Each row of a before or after table is a point. One or more steps were done to the points. Then noise was added and the rows were shuffled. The steps act on columns, c1 being the first. Write out the steps. A step turns or swaps two columns, mirrors them in a line or flattens them onto one, adds a multiple of one to another, or multiplies or shifts one. Angles are multiples of 10 degrees, from the lower column toward the higher: turns from -170 to 170, lines from 10 to 170 but not 90. Use the fewest steps. Two steps may share a column if one is a turn and the other turns, adds or multiplies; they go together, in the order done. Otherwise the lowest column goes first.

Before (13 x 2):
[[ -3.3   0.5]
 [ -1.4  11.6]
 [-10.0   2.9]
 [  1.6   0.5]
 [  5.2  -0.8]
 [  4.3  -4.4]
 [ -0.2  -1.5]
 [ -2.3  -3.5]
 [ -3.8   2.5]
 [ -1.5   1.1]
 [ -2.5  -0.5]
 [  0.8  -1.2]
 [ -6.8  -4.8]]
After, 13 rows:
[[ -4.1  -1.0]
 [-16.0   5.8]
 [ -5.9   5.2]
 [ -2.5   2.2]
 [ -3.6  -6.9]
 [-10.8  -9.6]
 [  8.3  -1.7]
 [  2.7   1.1]
 [ -2.0  23.2]
 [ -5.2   1.0]
 [  1.2  -2.3]
 [  6.9  -8.9]
 [ -0.4  -3.1]]
Steps: multiply c1 by 1.6; multiply c2 by 2

Before, 11 rows:
[[ 8.8  2.7 -8.3]
 [ 4.7 -2.8  0.9]
 [-3.1 -2.4  2.4]
 [-4.2 -4.1 -0.7]
 [-2.7 -5.2  1.3]
 [-2.8 -5.4  6.6]
 [-2.4  2.6  2.0]
 [-4.1  3.8  1.6]
 [ 0.3  3.3 -5.2]
 [ 2.4  3.9 -1.0]
 [ 6.4  3.8 -2.5]]
After, 11 rows:
[[-3.5  7.3 -2.7]
 [ 6.2 -0.5  2.2]
 [-2.7  3.1  1.3]
 [-3.3  1.8 -1.1]
 [ 0.2 -5.5  1.3]
 [ 4.2  5.2  3.8]
 [ 8.7 -2.9  8.8]
 [-4.0  0.1  1.3]
 [-4.2 -4.2 -5.1]
 [ 2.2 -2.2 -0.8]
 [-2.5 -2.2 -3.6]]
Steps: add -0.7 times c1 to c2; turn c2 and c3 by -140 degrees

Before, 9 rows:
[[-0.2 -1.9 -3.2 -0.3]
 [-1.4  4.3 -0.4  9.9]
 [-1.7  3.6 -0.4 -4.6]
 [ 5.7  1.4  1.7 -4.7]
 [-0.4  3.4 10.0 10.4]
 [-2.0  7.3  3.6 -6.0]
 [ 2.6 -0.8 -2.6 -1.5]
 [ 1.0  1.3  0.5 -1.9]
 [-5.3  0.4 -3.2 -1.9]]
After (9 x 4):
[[ 0.6  1.9 -1.3 -0.9]
 [10.1 -2.3  0.3 10.7]
 [-0.4  5.0  1.7 -2.2]
 [-0.3 -1.1  1.2 11.0]
 [-2.8  0.2 -2.3 -1.6]
 [ 1.7  3.5 -5.8 -3.5]
 [ 3.5  8.9  1.4 -1.7]
 [-3.1  1.3  5.4 -1.7]
 [-2.8 -1.2  0.4 -1.5]]
Steps: turn c1 and c3 by -90 degrees; turn c2 and c4 by 30 degrees

Before:
[[ -4.2   0.1   3.8   8.6   2.4  -0.1]
 [  4.2  -2.7   0.5   3.8   4.0   0.3]
 [ -1.0   5.8  -0.2   6.3   2.6   3.7]
 [  6.8 -11.8  -2.9   1.2   7.1   3.8]
 [ -5.8   6.7  -1.1  -1.9  -5.6  -2.0]
 [ -6.1   1.8   4.0   1.2  -0.4   1.2]
 [ -5.7   2.3   3.5  -1.5  -0.2   5.0]
 [  7.6  -5.0   4.5   2.6   3.6   2.3]
 [  3.1  -5.1   5.2   2.5   3.2   0.9]
 [  2.7   1.5   2.4  -2.5   6.8   1.7]
 [ -7.9   2.9   1.8  -2.4  -2.9   0.0]
 [ -9.1   5.3  -1.2  -2.1   1.6  -4.5]]
After, 12 rows:
[[ -0.2   1.3   4.4   1.3  -6.2   1.5]
 [  7.0 -11.7  -3.2   1.3   6.7   4.0]
 [ -6.2   6.8  -1.1  -1.7  -5.9  -1.5]
 [  4.4  -5.0   5.3   3.1   7.7   1.5]
 [ -0.3   3.0   3.3  -0.9  -5.7   4.9]
 [  3.1   6.3   0.1   6.8  -0.8   2.8]
 [  2.5  -0.1   4.0   8.5  -3.8  -0.2]
 [  6.1   1.6   2.0  -3.0   2.5   2.1]
 [ -2.7   2.8   2.6  -2.1  -8.3   0.5]
 [  3.0  -5.2   5.6   2.4   2.7   1.2]
 [  4.0  -2.0   0.3   4.4   4.2   0.0]
 [  1.3   5.1  -1.1  -1.8  -8.5  -4.8]]
Steps: swap c1 and c5

Before, 8 rows:
[[ 2.7  4.7 -6.8  2.9  0.0  0.0 -2.8  0.6]
 [-0.6  9.5 -0.4  0.9  0.8 -1.5 -3.2  2.3]
 [ 0.1 -7.7 -2.7 -7.7  1.7 -0.5  5.8  2.9]
 [-4.0 -0.2 -5.2  3.2 -1.1  0.1  4.4  1.6]
 [ 1.9  1.3 -1.0  2.8 -1.5  0.2 -1.0  6.5]
 [-3.7 -3.1 -3.8  3.5  5.4 -1.9 -2.0  3.8]
 [-2.2 -5.6 -0.5  3.5 -2.8  0.9 -2.0 -1.9]
 [-3.4 -6.7 -5.2  3.3 -0.6 17.7  6.7 -5.6]]
After, 8 rows:
[[-3.7 -3.0 -3.5  3.4  5.8  5.6 -1.8  4.2]
 [-0.6 -8.7 -1.3 -8.5  1.2  2.7  6.0  3.1]
 [-2.0 -6.3  0.3  3.2 -3.0 -0.3 -1.5 -2.0]
 [ 3.1  4.5 -3.1  3.1 -0.1  5.7 -2.9  1.1]
 [-3.1 -6.4 13.2  2.8  0.1 13.1  6.5 -5.3]
 [-0.7  8.8 -2.2  0.6  0.7  0.3 -3.4  3.5]
 [ 1.9  1.7 -0.5  3.0 -1.6  1.3 -1.6  6.8]
 [-4.7 -0.9 -2.4  3.0 -1.2  4.2  4.5  1.5]]
Steps: turn c3 and c6 by -60 degrees; add 0.5 times c5 to c6

Before:
[[  2.0   1.5  -4.0  -0.5   7.2   2.3  -5.0   7.5   6.5]
 [ -2.3   2.0  -5.0  -1.1   5.9  -4.2  -0.5   5.0   0.8]
 [ -5.0  -0.9  -3.3   5.7  -0.1   3.6   1.0  -0.6   0.5]
 [ -5.5   4.9  -4.9 -10.0  -3.4   3.9  -1.3   0.7  -0.7]
 [ -2.2   4.4  -1.5   0.0   2.3   3.8   5.9  -0.8   1.7]
 [  6.8  -2.4  -5.7  -6.1   2.0   4.5  -3.6  -1.1  -6.8]
 [  7.6  -1.7  -1.0  -2.5   3.0   3.3   4.8   4.2   2.0]
 [  2.8   5.0   4.5 -12.5   4.6   5.5  -6.0  -1.7   3.0]
 [  6.6  -0.3   2.7   4.7  -3.1  -6.6   4.0  -6.3   4.8]
 [  5.6  -1.1   1.3   7.7   3.5   0.1   5.7  -5.8   1.6]
 [  6.9   3.5  -2.8   5.7   2.5  -2.3  -7.7   3.9  -2.4]
 [  1.6   7.3  -3.2  -2.2   3.8   0.9  -1.3  -2.5   8.9]
 [ -2.1  -1.7  -4.0   1.8   1.9  -1.8  -1.4  -1.9   0.5]]
After (13 x 9):
[[ -2.2  -4.4  -3.3   2.5   5.7   1.9  -1.6   6.0  -3.8]
 [  1.7   0.7  -9.2  -3.0   3.9   7.3  -2.1  -0.6   1.6]
 [ -1.9   4.0  -1.9  -0.4   2.2   4.3   5.0  -0.9   0.0]
 [  6.9  -6.3  -2.8  -0.2  -3.1  -0.3   2.8 -10.5   4.7]
 [ -5.0   3.8  -2.1   3.8  -0.4  -0.8  -0.1  -5.4  -2.6]
 [  5.6  -0.1  -0.4   2.2   3.5  -1.0   4.5 -12.4   1.6]
 [  6.9  -2.3   0.8   6.9   2.6   3.7  -8.7  -0.7  -3.6]
 [ -5.5   3.9  -1.9  -7.2  -3.4   5.0  -2.1   9.1  -4.7]
 [ -2.2  -1.8  -2.6   0.1   1.9  -1.8  -2.3  -3.5  -3.2]
 [  2.0   2.4  -7.7   4.4   7.4   1.5  -6.0   8.0  -0.2]
 [  6.7   4.5   3.1  -5.1   2.0  -2.2  -4.6   4.1  -8.2]
 [  2.7   5.5  -0.5 -10.6   4.8   5.2  -7.3   9.0   5.3]
 [  7.7   3.3  -2.3   0.7   3.1  -1.8   3.9   6.1   0.2]]
Steps: swap c2 and c6; turn c3 and c9 by 60 degrees; turn c4 and c8 by -40 degrees; multiply c8 by 1.3; shift c7 by -1.0

Before:
[[ -2.1   1.5  -9.0  -2.8  -5.1   1.8   6.5   3.8  10.0   2.5  -4.7]
 [ -7.6  -1.0  -4.7  -7.3  -0.4   4.0  -7.1  -1.5   1.1   1.3   5.5]
 [  2.7   6.1  -4.7   3.3  -6.5   0.9  -3.3  10.9   8.3  -4.9   2.9]
 [  3.6  -3.2  -4.6  -6.6  -2.5   6.8   0.9  -0.5   4.6   0.7   2.3]
 [ -0.8   7.1  -2.8  -8.8   0.9  -2.4   0.6  -0.8  -3.6  -6.0  -5.0]
 [ -4.6   5.2   2.3  -2.4  -0.5  -1.4   1.5   3.5   3.0   2.1  -2.8]
 [ -6.8  -3.6  -1.0  -7.6   2.5   2.2  -4.3   0.4  11.2  -5.9   2.5]
 [  2.9   5.9   0.1   3.1   0.5  -0.1   2.8  -3.9  -0.8   1.8   1.3]
 [ -4.1  -3.8  -1.7   0.1  -4.1   2.0   4.8   5.5   6.5  -3.4  -6.1]
 [ -3.8   6.8  -1.1  -6.0  -9.6   6.1   0.1   3.1   5.0  -4.7  -2.0]
 [  0.1  -3.5   0.7  -7.3   1.3  -5.2   6.3  -0.3  -0.9  -4.1  -5.6]
 [  3.8  -6.2 -11.2  -5.4 -11.1   3.9  -5.9   0.1   8.0   1.5  -6.9]
 [ -4.7   4.4  -1.9   1.0  -9.4  -0.4  -5.6   1.6   0.3  -7.9   2.0]
 [  4.0  -5.5  -3.2  -6.5  -2.9  -3.0   0.2  -2.6   4.4   0.0   2.4]]
After (14 x 11):
[[ -3.2  -0.2  -1.5   4.5  -9.2  -0.3  -8.5   6.6   3.1  -4.4   1.9]
 [  7.4  -2.2  -4.7   6.9  -6.6   0.6  -5.4  16.2   4.9  -2.5   2.8]
 [  5.7   5.8  -4.5  -4.6  -2.4   7.0   1.1   4.5   1.2   0.9   2.1]
 [  4.6   3.1  -9.3   0.7  -5.1   1.7   4.0   8.9   9.1   6.1  -4.6]
 [  1.9   7.1  -1.3  -4.8   2.5   2.3  -6.2   5.5  13.2  -3.1   2.4]
 [ -1.7   3.4   2.6   4.8  -0.5  -1.1   2.0   8.2   5.3   1.3  -3.0]
 [ -0.8   7.0   0.7  -4.6   1.0  -4.8  -2.9   4.3  -1.1   7.2  -5.3]
 [  0.2   7.3  -0.8   5.6 -10.0   6.6  -4.4   7.9   6.2   0.9  -2.2]
 [  1.4  -2.2   0.0   6.5   0.5  -0.1   2.1   0.9  -2.6   2.4   1.2]
 [  8.4   4.0 -11.3  -7.0 -11.4   3.8   0.5   5.4   4.0  -6.1  -6.4]
 [ -2.7  10.1  -2.8   5.7   1.1  -2.4  -5.6   4.0  -2.2   1.5  -5.2]
 [ -5.0   7.3  -4.8  -2.5   0.0   4.1   0.3   3.6   5.6  -7.4   5.5]
 [  5.4   5.4  -3.3  -6.7  -2.9  -2.9  -0.2   2.6   0.9   0.1   2.3]
 [  0.8  -0.9  -1.7  -3.5  -4.0   2.4  -2.2  10.6   7.6   5.6  -5.9]]
Steps: turn c1 and c9 by -40 degrees; turn c2 and c4 by 80 degrees; mirror c7 and c10 in the line at 40 degrees; shift c8 by 5.0

Before:
[[-3.4 -4.8  3.2 -1.9 -3.8 -9.1  1.4 -1.7  6.1 -1.0 -4.9  0.4]
 [ 9.3 -7.4  0.5 -2.8  0.9 -4.2  6.5  1.6  8.2 -3.0 -0.6 -5.6]
 [-5.4 -4.4  1.6 -4.3  2.8 -4.3  1.1 -1.2  5.0  7.4 -3.1  1.1]
 [ 3.4  1.6  3.3 -5.7 -4.0  2.2 -6.9  1.6 -3.5  4.8 -8.1  1.6]
 [ 8.6 -5.5  4.0 -2.6 -3.6  1.6 -0.5  4.6 -0.6  8.5  1.8 -6.3]
 [ 7.5  5.2 -3.6  3.5 -5.8  5.5 -0.6 -7.2  4.2 -0.1  4.1  2.9]
 [ 3.4 -2.7  3.2 -1.7 -0.7 -0.3  5.8  1.6  6.0  5.0  1.6  5.9]
 [-2.3  0.1 -4.4 -1.7 -6.8 -1.2  4.7  1.0 -2.4 -3.3 -3.9  4.4]
 [ 2.8 -3.9  2.5  6.1 -0.7 -0.5 -6.0 -0.7 -3.0  2.0 -8.6  2.6]
 [ 0.6  2.9 -1.3 -5.8 -5.0  1.8 -5.3  4.7  2.5 -3.6  1.7 -2.0]
 [ 4.0 -5.6  4.4 -3.2  5.7 -3.8  4.0 -3.5 -1.7  0.5  4.5  9.1]]
After:
[[ -2.7   1.7  -2.3  -1.9   1.3  -2.2  -6.3   0.1   4.3   1.8  -4.0   2.5]
 [ -0.3   2.4   4.8  -1.9  -6.8   1.4   5.0   0.8   0.6   5.6  -3.5   4.2]
 [ -0.2  -5.5  -1.7  -2.4   8.3   6.7   1.5   0.5   3.4   0.4  -4.1   1.1]
 [  2.0  -1.8   2.6  -1.0  -6.6  -1.3  -5.6  -4.0  -3.3   3.5  -1.5  -2.2]
 [ -7.4   0.9  -5.3   0.6   4.4  -2.6   3.7   2.0   5.6  -6.2   2.3   9.4]
 [ -3.5  -6.6  -2.8   0.5   4.0  -3.6   5.9  -2.9   1.6   3.1   0.8   6.2]
 [ -0.5  -3.2   0.8   2.7  -4.1 -10.2  -0.8   7.7  -5.7   6.5   4.5   3.1]
 [ -3.0  -0.4  -1.8   0.7   5.0  -6.1  -0.3  -5.7   5.6   8.2   0.2  -5.9]
 [ -0.9   3.5  -2.9  -4.9   1.0  -4.6  -6.7  -2.8  -1.2   7.1  -8.5   1.6]
 [ -7.8  -9.1   0.5  -1.1  -2.2  -3.0   6.9  -2.0   5.6  -2.7  -1.2  -5.9]
 [ -4.1  -6.8  -3.4  -2.6  -3.5   8.3   1.2   0.4   3.7   4.0  -4.7   0.4]]
Steps: add 0.3 times c12 to c1; turn c1 and c6 by -130 degrees; mirror c2 and c9 in the line at 140 degrees; turn c3 and c8 by -160 degrees; flatten c4 and c11 onto the line at 60 degrees; multiply c5 by 1.3; turn c5 and c10 by -60 degrees
